Each wall is flat, endless, passes through zero and stands at right angles to its row. A trip goes straight from one point to another. List the walls that it crosses, first one first.
In the rows, 128 means zero.

Walls:
(1): [143  73]
(2): [ 85 143]
(3): [120 148]
(4): [66 99]
(5): [136  58]
(6): [153 112]
Trips:
[ 97 200] to [ 74 120] -> 4, 5
[ 97 138] to [154 173] -> 4, 2
[127 142] to [171 222] -> 2
[131 186] to [102 193] -> none
[175 102] to [186 107] -> none
[152 126] to [101 165] -> 5, 1, 3, 6, 2, 4
[ 78 134] to [121 136] -> none

Walls:
(1): [ 62 138 132 112  88 174]
(2): [135 103  48  78 105 154]
(3): [ 71 155 141 100  94  56]
(4): [133 150  69 216 109 200]
(5): [150 126 153 106 100 103]
Trips:
[119  88 148  70 104 121] to [137  36 132 145 129 108] -> 1, 3
[150 126 150  86  55 211] to [ 34 136  70 142 144 148] -> 5, 3
[147  93 120 111 139 124] to [ 86  71  96 109 156 199] -> 5, 1, 4
[175 130 143 133 144  80] to [ 56 154  45  48 128 108] -> 2, 1, 5
[174 167 179 112 101 148] to [236  35 114 167  76  88] -> 2, 4
[115  82 141 132  97  86] to [238  87 148  58 167 159] -> 2, 3
[123 141 151 148 160 112] to [140 131 190  90 154 144] -> 5, 3

Walls:
(1): [226 176 142  93 128 103 115 145  89 137  77  72]
(2): [111 197  16 118 150 160 114 176  51 121 133 132]
(3): [183  39 110 164 155 133 129 164 118 132 170 109]
(4): [127 143  91  94  94  97 109 129 109  46 185 196]
(5): [ 90 172  93  71 127 216 149 145  90 129 115  99]
(6): [ 97  93  65 118 209 117 127 130 110  57 167 135]
(7): [108 146  28 141 173 160 159 104 107 176 132  84]
Trips:
[122 172 162 173 128 125  89 185 106 151 174  95] to [114  80 117 180 168 148  91 187 121 121 105 179] -> 1, 6
[123 133  95  67 151  28  71 158 134  94 103 170] to [102 110 153  72 126  70  71  99  94 123  10 106] -> 2, 6, 4
[134 149 184  88 111 118 101 107  60 114 112 113] to [100 123  96 102 163 110 132 130 126 132 110 117] -> 2, 6, 7, 4, 1

Walls:
(1): [117 127  93  70 139  75  44 139 161 113  91  78 107 100 165  95 168 186
 135 162]
(2): [158 123 128  94 155 184 124 165  74 100 179 135  91 136 149 129 126 133
  90 122]
(3): [103 200  99 181  73  24 127 175 128 207 112 173 109 113 105 102 158 150
 123 172]
(4): [231  90  81  28 122 192 138 105 208 115 118 138  74 137 128 176 202 153
 135 192]
(5): [171 130  95 211  94 143 151 148  83 119 146  88 185 183 180 101 141 104
 117  90]
(6): [120 174 175  44 129 112 126 112 114 193 108 133  94 176 141 114 115  54
 153  99]
(7): [181 117 101  69 159  94 131 186 127 126 162 163 102 168 185 124 130 131
 121 192]
(8): [169 157 143 188  67 115 219 172 199 128 147 225 160 140 125 114 169 161
 174 126]
(9): [127 112 140 119  54 160 165 133 113 167 216  85 161  61  94 151 150 104
  82  84]
(10): [169 134  96 128 144  99 163  67 129 156 127 110 183 156 120 109  79 117
 129 111]
Trips:
[121 142  86  98 103 100  73 152 130 137 195 157  76 166 120 179 147  97
 168 162] to [125 186 123  99 173 187  57 126 125  99 249 146 127 124 176 160 216 175
 124 182] -> 9, 6, 3
[113 107 106 156 106  89 161 160 145 226 164 170 155 141 119 107 138 168
 138 159] to [119 121 100 174 128 102 118 160 183 166  92  55 101  71 123 146  75 101
 171 139] -> 1, 5, 7, 8, 9
[134 161 120 158 162  48 128 110 110  61 109 214 133 135  46  84 161  91
 166 161] to [127  35 164 198 217 171 142 105 135 168 121 117 165  66 173 146 118 159
  82 136] -> 7, 3, 8, 5, 9, 2

Walls:
(1): [179  59 134 184 128 125 138  84 199 147  99  90 148 130 115 102 177 103
 153 119  99 102 198 103 116 129 134 138 116 191  93 112 154 135 168 177
  85  41 118 133 133 149 109 128  85  94 173  89]
(2): [193  89 172 131  65  71 129  75 121 105 133 124  45 107  62 165 129  95
 154 137 240 129 104 109 109 246 121 143 141  79 107 178 190  80 183 152
  98  83 208 108 108  97 109 156 161 139 109 164]
(3): [115 137 181 105 112 138 165 165 178  58 161 122  98 122  99  77 100 143
 130 113  78 216 170 157 174  82 190 202 138 192 134 140 121 173 101 102
  93 146 223  92 144 187 102  85 100  81 150 111]
(4): [ 96 139 167 154  61  77 108 139 162  79 136 128  94 138 110  67 117 204
 110 138 142 175 187  62 138 114  84 150 174  84  65 106 191 151  91 211
 167 158 110 124  91  78 132  86  83 108 158 169]
(5): [146 122 124 106  72 179 194 127 116 173 150 126 102 106 162 165 146 119
 173 149 114 161  75 149 146  98  97  84  99 139 195  50  87 146 139 187
 174 148 100 228 138 117 137 210 151 106 133  99]
(6): [173 210 123  44  87 108 111 156 170 160 118 123  92 172  78 149 144 159
 240 106 151 235  73 134 115 153 181 129 156  98  63 102  88  96 152 109
 149  89  74 111 162 165  40 156 154 134 215 170]
(7): [163 119 128 197  99 138 108  70  99 169 145 191 166 105 135 125 148 152
 204 162 133 115 171 170 127 138 121 132 112 140  60 145 109  71  89 108
  76 208 156 133 134 150  84 117  98 172  98  86]
(8): [130  72  96 130 170 155 123 138 128 128 185 107 177 108 189 110 190 153
 125 106  95  71 120 125 153 149 159 178 144 166 157 144 128 166 161  83
 103 100 152 107  59 128  78 133 103 138  89 138]
(9): [156 153 144 140 184 146  72 142  92 156 192 111 119 102 121 154 142 145
 138 144 153  75 169 122 100 165  91 142  94 155 109  90 135  63 157 108
  74 202 102 156 237  47 157 132 155 115 159 169]
Trips:
[120 109 174  95 118 169 102 137  86 130 138 187 117  88 116 107 172 145
 206 118 151 149 165 149  68 142 183 153 211 186  87 152 149 171 206 134
 124  92 152 152  91 150 116  85 121 158 100  59] to [136  53 172 133  23 122 135 168 127 154 102  67 105 170 157 139 181 102
  63 211 162  91 100 200 123 107 142  95 110 187 136 179  55 124 110 178
  97 149 159  96 124 159 199  99 102  84 126 223] -> 6, 5, 7, 8
[115 110 113  92 118 157 134 139  47  69 208 133 135 168 209 150 118 118
 184 100 132  92 110 171 144 126  99 131  54 191 136 172  71 130 174  63
  21 160 102 133  56 156 138 172 182 129  83  47] to [ 84 160 126 158 172 134 130 204 187 119 155  37 128 145  53 194 127  51
 153 167 128 116 128 192  78 103 118  86 154 179 136  52 113  71 184 178
  50  69 146 213 150  70 118 112 125  75 154 174] -> 3, 1, 7, 6, 8, 2

Walls:
(1): [ 89  87 143 169 136 123 123 166 126  82 115 157 153 123 146 160  65  99
  88 138  73 127 141 122 149 193 167  75 141 117 144 120 121 135 181 151
 151 146 136 155 147 116 194 142 105 176 129 207]
(2): [142 152 159 105 110 167 170  98  96 145  81 138 148 102 111 134 104 134
 127 184 112 171  72 191 131  93 191 144  30 136 104 159 113 183  88 159
 147 124  80 105 100 148 126 112 141 135 176 149]
(3): [162 116 177 134 120  85 150 107 136 138 125 194  80 123 151  96 180 121
 159 135  64  73 119 101 194 111  97 134 104 160 119 129 108  78 147  86
 142 152 182 162 106 192 199 210 198  65 154 195]
(4): [152  90 124 132 100 157 103 131 163 143 180 163  95 118 129 190 131 118
 145  97  93  75 112 141  92 154  63 104 129 119  61 130 134 158 159 148
 173 123  77  75 138 160 130 150  91  60 156 181]
(5): [ 92 170 124 103 134  70 100  72 133 146 112 122 118 123  99 139  91 107
 146 105 111 100  81 111  65 154 110 132 165  68 113  96 103  78 131  92
 102  79 138 123 112 123 143 167 119 151  93  82]
(6): [110 109 177 105 180  83 150 146  89 143 189  46 110  75 103 133  56 145
 202 153  58  87 159 131 142 147 122  99 173 123 158 198  76 121  92 140
 112 144 163 166  52 158 162 185  92 166 137 167]
Trips:
[121 108 145 145 163 101 187 107 151 111 107 142 126 242 120 132  98 115
 152 186 119  91 158  85  94  86  93  85  96 167 117 150 215 144 110 174
 164  73 140  32 113 159 139 176 143 122 137 108] to [124 181 150 106 158  55  92 131 169 111  97 192  95 124  91  81 160 117
 125  55 116 198 148  72 138 115 121  48 119 137 128 114 103  82 145 104
 115 108 130 160  59 119 185 115  21 155 234 112] -> 5, 6, 2, 1, 4
[121 136 104 105 105 183  94 181 228 108 124  76 170 105 107 144 173  91
 178 152 155 135 181  99 103  90 190 131 108 139 133  94  92 102 111  85
 146 172 103 131 161 175 173 160 159 142 138 120] to [127  75 103 163 113  77 149  64 208 208  55  83 111 150 150 103 146 105
 144 171  67 119  78 135 156 158  73 165 128 155 140  90  67  92 161 115
 149 114 208 168 114 185 148  80 171 122 185 106] -> 5, 6
[ 66  89 177  70 112 103 151 129  93  85 133 130  62 144 117 143 150 131
 157 115  61 169  99 139 154 181 116 156  98 146 180 103  85  76  97 133
  99 157  41 106  78 160 176 100 158 149 102 200] to [115 183  80 125  61 117  75 135 142  75 131 146 185  88 108  92 138 158
 125 118  89  93 128 163 142 142 133  90 148 145 142 151  81 168 104 119
  75 140  71 121  88 111  79  90 115 163 170 121] -> 4, 3, 5, 1
[158  83 132 156 181  68 180 169 148 113  99 231 161 107 122 114  62 138
 138  97 174 158 170 190 111 128 182 171  62 147 137 204 116 112 125 148
  90 132 163 158 141 156 146 157 182 138 121 114] to [ 91 144 100 124  78 117 115 154  57 121  93  97 110 117 120 157 131 144
 156 120 118  99 111 158  90 114 214 120 114 118 151 185 134 123  69 131
 155 109 122 164 150 110 158 117  49 114 134 200] -> 3
[159 116 141  99  93 140 145 123 132 124  74  96 161 139  93  78 143 192
 133 143 163 123  68 152 234 157 220 145 124 121 114  63 132 222 130 168
 113 110 173 138 135 160  47 109 134 114 122 122] to [124 113 109 176  77  78 133  84  92 165 190 108 135 119  79 151 137 105
 148  84  97 138 101 115 198 120 149 147 118 129 132 184  78 117 121  50
 155 125 102 139 101 116 172  64 122 102 120 156] -> 3, 6, 4, 5
[ 67 138 189 144 113 207 118 116 102 136 100  98 185 124 165 104 119 217
  58  68 123  69 180 143  92 147 152 183 201 198 112 162 148  91 150 153
  84 170  71 143 130 144 126  77 117 124 121  57] to [108 190 144 146 149 227 121  83 162 125 118 113 153 129 104 155  89 125
  59 186  95  88 176 136  92 165 136 123 139 118 193 148 164 133  71  73
  78 152 191 144 151 141 118 138 118 104 112 118] -> 1, 6, 5
